Each row is a point. Each copy is the shape, with its points in the same order, stretched, turned, moved and blurred by noise. Say if it was mirrored as well.
(in the rows, 128 means zero)

Shape (7 x 3):
[[145 139  97]
 [107 165 116]
 [ 90  62 140]
 [218 128  80]
 [109  95 164]
 [134 158 126]
 [103 157  90]]
Copy 1 (7 x 3):
[[162 128 164]
 [151 173 143]
 [ 99 111  99]
 [171  95 220]
 [ 78 125 125]
 [136 152 166]
 [177 171 139]]
Copy 1 is: only turned
Copy 2 (7 x 3):
[[105 155  97]
 [ 73 134 106]
 [142  52  95]
 [137 218 119]
 [134  77 136]
 [ 95 150 140]
 [ 76 134  81]]
Copy 2 is: only turned

Shape (10 x 6):
[[114 166 130 108 110 142]
 [125  99 151 152 185 124]
 [189 100 138 116 188 120]
 [ 98 109 101 125  82 109]
 [142  75 118 160  49 154]
 [163 110  78  92 138 117]
 [100 111  75 133  99 170]
 [124 118 124 114 157 125]
 [181 167 135 131 179 133]
 [132 115  69 137 193  82]]
Copy 1 (10 x 6):
[[120 153 143 168 119 108]
 [123  79 136 123 152 160]
 [139  61 192 113 158 109]
 [108 141  99  90 123 117]
 [151 149 121   7 116 142]
 [110  96 169  86 167  80]
 [ 93 153 123  78 141 145]
 [113 106 149 128 144 125]
 [167 109 171 181 163  98]
 [111  77 115 125 194 108]]
Copy 1 is: only turned
Copy 2 (10 x 6):
[[134 161 114 114 134 111]
 [ 99  99 117 180 130 154]
 [147 125 138 179 136 186]
 [ 87 152 161 100 125  94]
 [ 79 130 153  60 105 142]
 [139 171 171 150 112 137]
 [ 79 162 133 113  78 106]
 [113 139 130 161 130 134]
 [192 124 120 165 121 159]
 [133 128 174 204 100 113]]
Copy 2 is: mirrored
Copy 3 (10 x 6):
[[149 109 111 118  96 110]
 [123 138 164 167 125 161]
 [140 124 189 118 133 179]
 [109 120 109 119 150  80]
 [161 106  93 141 183 137]
 [112 129 145  76 142 125]
 [118 136  74 122 139 128]
 [114 125 146 130 118 134]
 [176 142 165 120  96 156]
 [ 87 184 169 109 137 107]]
Copy 3 is: only turned
Copy 4 (10 x 6):
[[112 145  75 133 104 137]
 [190  77 131 143 144 180]
 [213 109 171 169 105 161]
 [ 68 129 125 113 132 169]
 [ 47  89 128 175 158 125]
 [141 153 154 170  90 175]
 [ 68 116  76 178 118 192]
 [153 112 125 136 103 179]
 [211 152 110 176 114 133]
 [202 152 155 153 133 231]]
Copy 4 is: mirrored

Shape (13 x 9):
[[127 132 116 119 140 138 153 139 109]
 [128 155 145 118 139 136 142 101 115]
 [121 119 113 131 129 138 139 144 160]
 [138 119 121 140 135 135 121 129 115]
 [117 120 149 130 143 135 135 100 112]
 [125 117 116  88 115 125 116 111 111]
 [117 119 117 131   7 138 144 142 115]
 [142 169 112 129 135 133 126 123 129]
 [130 144 128 118 144  76 134 141 179]
 [128 126 146  98 139 135 116 144 167]
 [140 119 147 131 102 136 139 141 107]
 [124 151 142 137 116 120 133 119 140]
 [107 157 119 127 142 127 118 140 112]]
Copy 1 (13 x 9):
[[144 119 106 136 124 149 120 120 130]
 [119 146 123 159 130 148 127 118 164]
 [138 117  94 106 108 142 154 157 116]
 [126 127 126 126 137 117 141 123 118]
 [139 142 129 148 119 121 148 119 159]
 [147 140 140 117 105 116  83 115 138]
 [162 156 216 112 110 180 105 189  40]
 [ 93 128 106 142 134 145 122 121 128]
 [103 108  78 140 136 101 116 182 142]
 [124 157  89  82 137 135 136 149 156]
 [155 161 146 129 146 133 125 146 114]
 [107 141 127 144 130 135 140 158 130]
 [108 111 122 128 143 152 120 127 151]]
Copy 1 is: mirrored
Copy 2 (13 x 9):
[[151 130 128 150 119 119 129 131 128]
 [152 110 129 117  84 131 132  97 141]
 [114 135 155 141 131 135 111 141 139]
 [126 125 110 142 128 127 117 132 118]
 [143 108 133 106 117 144 132 113 125]
 [120 148 115 121 128  95 146 116 120]
 [143 190 106 116  75 178 173 212 123]
 [127 133 118 154  91 124 110 105 150]
 [ 80 103 163 150 129 117 127 120 181]
 [ 99 113 165 125 112 105 123 122 127]
 [149 124 112 126  96 140 142 163 115]
 [125 118 135 123  88 159 129 127 149]
 [126 125 134 162 109 143 132 109 128]]
Copy 2 is: only turned
Copy 3 (13 x 9):
[[124 130 124 107 126 164 129 116 135]
 [143 111 127 117 116 149 130 139  93]
 [106 117 139 124 103 131 132 129 160]
 [128 134 143 139 141 136 116 125 145]
 [133 118 133 150 123 148 126 134 106]
 [119 128  96 133 152 133 117 107 111]
 [118 221  99 146 153  77 122  87  95]
 [139 111 146  96 132 131 134 133 126]
 [137  84 118 124  92 110 160 131 158]
 [126 100 103 133  85 120 121 160 144]
 [144 165 112 148 126 130 111 123 122]
 [142 124 138 131 115 116 143 139 113]
 [124 119 143 108 155 135 155 151 127]]
Copy 3 is: only turned

Shape (18 x 12):
[[147 107 123 139 179  95 108 151 121 107   7 188]
 [133 146 106 142 144 128 135 111 129 108 160 143]
 [139 152  96 105 125 100 136 113 141 141 148 115]
 [ 55 111 105 122 117 116 122 123 112 105  98 111]
 [155 138 111 157 127 126  95 106 109 119 150 127]
 [141 140 119 114 136 120 142 116 120 127 150 135]
 [121 149 124 124 127 209 153 112 123 107 154 139]
 [148 139 125 152 117 116 135 187 144 155 124 110]
 [107 152 120 159 183  99 142 121 145 152 134 109]
 [107 139 124 125 118 110 120 117 104 102 160 114]
 [ 86 126 123  93 128 107 114 122  89 152 160 153]
 [149 140 107 129 162 179 145 130 150 109 155 109]
 [133 151 131 111 170 117  90 115 143 127 150 143]
 [144 133 116 154 124 106 125 125 149 103 133 109]
 [148 149 150 125 124 111 147 125 123 124 140 104]
 [154  77 125 104 117 128 145 112 140 138 155 112]
 [104 150 147 120 134  98 149 154 149 148 145 189]
 [ 82 144 119 130 117 128 120 101 147 151 135 126]]
Copy 1 (18 x 12):
[[189   8 155 157 125  57 122  92 122  86 102  74]
 [ 98 154 121 155 146 116 150 126 127 134  74 113]
 [137 159 102 129 152 113 168 135 128 150 132 138]
 [161 117  83 122 166 103  82  79 132 142 116 137]
 [ 86 120 136 162 148 138 155 118 147 173 101 107]
 [115 151 122 141 141 126 156 125 107 132 115 133]
 [ 64 149 128  98 128 157 103 130 113 131  49 148]
 [151 124 141 123 149 124 119 184  92 166 151  79]
 [135 148 169 146 184  76 141 120 108 156 117 144]
 [105 158  93 141 156 126 139  96 110 152 121 121]
 [ 99 136  85 132 170 112 122 133 105 118 156 157]
 [112 146 153 106 160 166 146 133 111 138  50 129]
 [ 88 141 138 111 187 106 169 109 130 115 116 114]
 [139 147 133 146 144 120 149 110 141 158 107  81]
 [119 162 138 133 133 123 151 109  88 151 147 122]
 [159 148 148 133 148 171 147 125 137 120 150 132]
 [106 159 109 128 139  64 116 168  98  78 142  95]
 [108 152 116 107 161  90 102 123 161 145 133 141]]
Copy 1 is: mirrored
Copy 2 (18 x 12):
[[ 86  70 141 106 120 153  54 216 119 140 109 198]
 [103 134 118 152 161 138 135 149 126 139 128 130]
 [134 144 111 130 147 103 143 162 143 142  93 112]
 [142 119 105 136 117 182 110 133 145  73  98 141]
 [ 92 135 111 143 141 112 107 169 126 130 138 103]
 [131 122 116 144 159 108 130 151 116 136 113 124]
 [156 141 107 155 151 150 104  84 122 152 138 154]
 [140 116 140 123  86 135 147 176 110 136 127 136]
 [ 92 136 127  98 144 151 151 135 121 124  94 121]
 [132 132 124 155 144 134 128 148 130  89 128 111]
 [120 129 126 177 125 118 122 132 100  82  81 133]
 [149 129 126 139 156 152 119 125 127 179 126 119]
 [ 97 129 156 141 141 114 105 148 146 144 107 128]
 [122 114 119 126 141 133 137 173 146 133 141 111]
 [152 119 130 116 153 103 136 151 118 119 131 121]
 [166  69 107 151 154  94 136 143 111 141 103  92]
 [110 110 149 164 121 133 161 131 107 116 111 194]
 [119 136 103 130 117 137 129  99 155 112  99 143]]
Copy 2 is: mirrored

Shape (16 x 12):
[[ 84 222  60  73 116 166 132 118 177 128 159 113]
 [110 152 120  57 118 123 134 123 187 162 142 115]
 [ 93 169 143 136 186 193  51 173 184 146 178 124]
 [112 126 111 130 166 132 178 103 116 174 140 165]
 [ 93 134  68 132 117 135 128  89 146 171 135 100]
 [100 119  48  82 102 205 164 112 161 170 132 121]
 [ 73 166  96 114  93 159 159 145 166 116 174  75]
 [117 120 145 110 125 172 176 126 115 167 146 133]
 [ 79 144 114  76 113 136  94 165 132 162 154 120]
 [111 116 142 137 170 116 115  89 115  88  65 169]
 [124 109 133 141 114 128 157  68 166 157 110 165]
 [163 147 125 173 124 122 130 108 114 154  69 181]
 [189 136 147 142 212  76  68 114 124  92 102 134]
 [168 136 162 141 161 115  59  70  98  98 136 172]
 [100 129 127 153 162 126 117  94 127 174 125 188]
 [105 140  71  99 113 138 122 165 178 108 185 140]]
Copy 1 (16 x 12):
[[134 141  92  72 125 114  21 140 108  58  45 203]
 [101  92 112  91  72 127  82 135 131 104  55 167]
 [170 184  75  31 146  78 102 175 233  99  54 135]
 [122 177 135 108 119  82 158 121 140 126 143 183]
 [105 147 109 107  89  94 111 155  72 121 100 149]
 [160 125 126  43  80  98 126 142  51  90 112 147]
 [117 113  80  69 166 119  84 155 102  88 109 184]
 [138 140 142  93 139 108 183 155 138 110 147 185]
 [154 115  93  93  83 104 101 180 135 115  87 182]
 [128 193 111 133 100 158  82 105 174 190 144 162]
 [104 163 103 131 102 137 143 100 132 120 108 139]
 [135 179 133 166 130 100 162 101 151 172  89 128]
 [ 92 186 167 172 120  99  75 106 237 206 107 102]
 [124 201 133 176 125 136  78 110 237 149 151 125]
 [142 206  94 127  96  95 146 131 176 130 109 164]
 [159 108  84  79 114  88  58 113 153  96 117 174]]
Copy 1 is: only turned
Copy 2 (16 x 12):
[[180 206 147 172 115 109  59  87 148 208 111  98]
 [176 198  93 108 125 118  80 112 165 162  93 106]
 [132 180 128 176 199 144  82  78 131 117  52 156]
 [120 179 134 106  97 105 152  88 119 137 105 149]
 [188 146 127 125 111 159 116  86 148 196  91 144]
 [204 212  91 128  84 165 108 101  85 232  64 124]
 [153 147 134 184  88 159  81  99 159 171  85  87]
 [121 171 121 105 102 139 129 109  99 145  79 106]
 [153 145 121 123 123 132  50 112 143 151  88 141]
 [168 123 136 144 153  37 173 120  99  54 131 139]
 [174 182  93  96 130 127 161  82 102 123 124 116]
 [163 151 156 121 176 135 177 124 100 107 160 152]
 [126  93 133 148 219  46 173 151 192  87 132 163]
 [109  93 118 111 204  45 145  95 128 115 146 127]
 [141 166 133 102 142 104 143  67 102 106 122 168]
 [136 160  85 177 115 125  78  98 153 174 119 133]]
Copy 2 is: only turned
Copy 3 (16 x 12):
[[200  94 165  78 154 132 142 184 141 163 178 147]
 [219 106 158  82 125 137 161 153 133 136  99 116]
 [173  39 152 178 177 112 158 201 100  94 149 108]
 [149 124  96  99 142 225 114 122 111 141 124  66]
 [151 110 107 107 174 159 179 128 160 143 116 122]
 [155 131  92  83 127 159 171 208 185 141 132  63]
 [137  79 174  90 115 106 186 156 127 175 136 124]
 [149 110 109 124  87 174 137 167 127 166 113  67]
 [178  94 122 117 156 107 147 164 108 170  79 134]
 [102 144 114 107 132 152  59 106 151  85 129 117]
 [154 142 114  98 111 209 149 144 135  92 111 111]
 [137 201 114 152 169 199 118 138 143  90 140 129]
 [146 154 139 154 177 120  97  61 115  50 176 108]
 [155 126  81 159 126 149  83 118  97  84 185 145]
 [155 118  91 123 168 220 112 134 106 110 114 118]
 [156 132 133  70 142 112 166 164  68 122 146 101]]
Copy 3 is: only turned
Copy 4 (16 x 12):
[[164 108  72  77 235 177  31 152 134  80 155 164]
 [126 132 143  78 237 110 115 166 131 104 138 161]
 [137 152 215 172 156  69   8 208 169  95 155 186]
 [100 138 118 148 157 119 162 172 184  76 125 141]
 [ 94 144  83  87 159 142  91 167 140 136 141 134]
 [ 76 177  84 103 228 187 113 140 161 107 134 160]
 [133 135 112  76 206 144  47 118 124  98 150 108]
 [104 170 130 159 195  90 151 133 163  96 120 142]
 [125 157 144 124 201 120  96 190  96 108 125 147]
 [152 171 121 127  89 115 157 159 128 112 164 151]
 [ 91 170 104  77 150 103 175 145 161 102 125 164]
 [159 143 121 112  90 121 149 141 174 126  88 166]
 [182 101 183 174  73  69 137 177 151 147 180 170]
 [125 125 126 161  69  55 135 160 101 120 151 196]
 [105 160 126 134 126  95 144 205 163  83 124 164]
 [111 104 151  81 190 175  86 141 128  80 139 145]]
Copy 4 is: mirrored

Shape (16 x 12):
[[122 145 152 159  89  83  68 136 134 124  97 130]
 [141 152 162 143 174  93 126  98 117 143 182  69]
 [ 92 158 106  97 150  72 106  90 156 203 184 111]
 [137 140  86 180 145 123 160 134 179 133 126 131]
 [148 133 121 151 147 162 149  76 129  88 139 128]
 [132 179 120 164  93 184 117 118 157 169 113 106]
 [113  91  66 116 146  71 118 129 103 147 114 167]
 [162 180 163 127 143 111 131 119 136 140 106 164]
 [110 149 118 106 166 121 114 165 127 153 125 122]
 [136  97 132 163 118 150  71 126 109 121 151 116]
 [172  85 107 117  74 147 117 190 116 115 148 134]
 [153 144 141 108 123 101  45 158 126 181  55 151]
 [115 100 112 139 126 122 151 144  95 166 103  96]
 [ 80 153 130  77 132 183 101  64 112 105  75  80]
 [164  95  96 127 177  83 156  93 134 105 101 105]
 [152  65 192 116 203 108 186  82 142  94 151 104]]
Copy 1 (16 x 12):
[[112  92 195 160 150 124 110 142  81  54 151 141]
 [135 119  73 144 169  80 111 130  80 116 152  36]
 [187 126 113 134 134  72 112  90  36 111 158 124]
 [108 137 117 126 171 110 116 136 106 153 115 160]
 [ 80 152 112 129 127 138 107 108 122 160  82  58]
 [122 195 189 156 176 111 114 102 125  98 143 125]
 [134  86 100  82 117 169 131 106  70 128 103 171]
 [111 149 120 138 114 112  91 175  62  88 112 112]
 [125 138  85 122 124 115 127 123  92  82 144 180]
 [139 102 147 145 164 156 138  97 128 101 103  93]
 [167 124 137  78 134 132 190 110 175  99  94 140]
 [151 110 169 130 119 158  79 145  84   7 132 196]
 [140 146 121  98 165 153 152 100 124 146 164 120]
 [ 85 164 163 146  70 148  83  23 123 103 174  90]
 [100  88  81  72 131 144  87 113 109 167 114  93]
 [129 107  39 111  89 101 105 147 133 222 124   9]]
Copy 1 is: mirrored
Copy 2 (16 x 12):
[[123 109 137 207 102 123 142  93 125  93 162  90]
 [107 106 110 139  95 138 122  57 238 197 118 107]
 [130 113 103 163 102 122  93 134 198 130 217 163]
 [166  98 178  95 101 163  80 126 154 129 108 155]
 [162 146 129  65 100 121 140 112 168 161  95 113]
 [131 152 216 107 109  77 145 108 160 106 133 131]
 [155 111  54 188  96 193 125 180 100 141 158 206]
 [141 119 129 138 142 164 145  89 181 114 188  81]
 [ 66  88 123 136 121 169 152 120 133 116 147 176]
 [115 161 114 160  95 104 178 138 154 132  79 129]
 [100 184 135 175 127 120 113 194  77 140  85 109]
 [ 87  88 112 217 147 139 214 125 140  70 230 122]
 [110 116 119 173 135 147 129 109 109 168 102 170]
 [ 91 109 117  85  86  59 242  68  96 113 164 152]
 [147  51 101 112  96 182 134 124 155 185 119 136]
 [144  72  72  88 165 148 105 100 210 198  93  80]]
Copy 2 is: only turned

Shape (15 x 12):
[[168  82 146 162 182 116 110 124 122  84 184 143]
 [177 192 134 133 176  92 121 170  85 158 119 175]
 [157 169 115  79 195 144 152 180  94 112 135 119]
 [198 106 186 187 182 128 119 146 139 148 120  72]
 [ 97 106 132 105 140  96 115  83 166 103 112 139]
 [100  85 166 177 159 125  85 149 160 106 155 125]
 [164 168  58 109 156  94 135 134  69 159 112 135]
 [146 107 148 178 144 107  96  90 161  53  98 182]
 [157 169  90  83 167 148 155 150 114 163  79 100]
 [135  82 146 116  69 106  93 117 158  68 129 163]
 [168  69 161 175 191  84 154 179 131 114 130 151]
 [ 99 117 118 111 111 184 142  95 104 140  79 138]
 [127 166 154  78 169 123 184 133  64 134 141  91]
 [123 196  86 109 111 178 206 109 143 177 107 102]
 [ 85 151  93 134  86 139 147 111 123  90  79  98]]
Copy 1 (15 x 12):
[[107 153 135  81  89 125 130  82  49 133 104 117]
 [134  67 159 123  79  93 203 121 103 148  77 169]
 [113 105 169  83 135 117 157 145 140 145  83 133]
 [109 206 193 105 132  74 188 106  69 157 134 145]
 [131 131  84 155  99  94  98 138  92 126 105 126]
 [115 147 137 147 126 111 105  89  21 181 113 135]
 [128  82 162 135  78 106 191  96 191 161  96 155]
 [162 146  75 124  47 106 134 118  38 150  96 106]
 [143 142 156 127 141  94 179 151 189 165  82 146]
 [153 120  95 171  80 136 122 116  59 118 134  79]
 [160 132 194  98  82 114  98  96  28 107  80 141]
 [202 137  84 118 168 116 123 110 149 140 115 146]
 [139 103 161  79 152  96 117 152 144 112 134 177]
 [176 150 116 149 139 160 164 167 182 161 117 199]
 [182 124 100 158 112 124 132 141 147 189 137 134]]
Copy 1 is: only turned
Copy 2 (15 x 12):
[[146 137 104 119  63 145 162 165 148 124 149 235]
 [159 176 144 113  99 174 165  79 156  92  65 167]
 [107 128 124  99  20 181 113 113 158  95  98 111]
 [118 167 115  63  91  99 196 158 161 142 111 165]
 [120 120 119 117 158 167 155 165 178 164 176 132]
 [ 63 136 120 130 130 117 179 158 131 114 184 197]
 [206 124 118 132 119 149 132 117 169  74  73 109]
 [172 168 152  71 143 181 196 146 146 140 183 193]
 [121 113 125  66  98 151 120 125 160 108  83  51]
 [134 187  88 132 180 153 130 149 136 146 226 151]
 [130 141  88 100  43 158 233  96 152 128 160 210]
 [106 118 101 117 155 148 159 175  86 122 115  55]
 [129 134  93 159  27 165 157 139 163 145  88  69]
 [143  84 131  91 119 105 126 131  96 175 107  10]
 [152 131 126 130 155 124 155 150 121 119 182  17]]
Copy 2 is: only turned
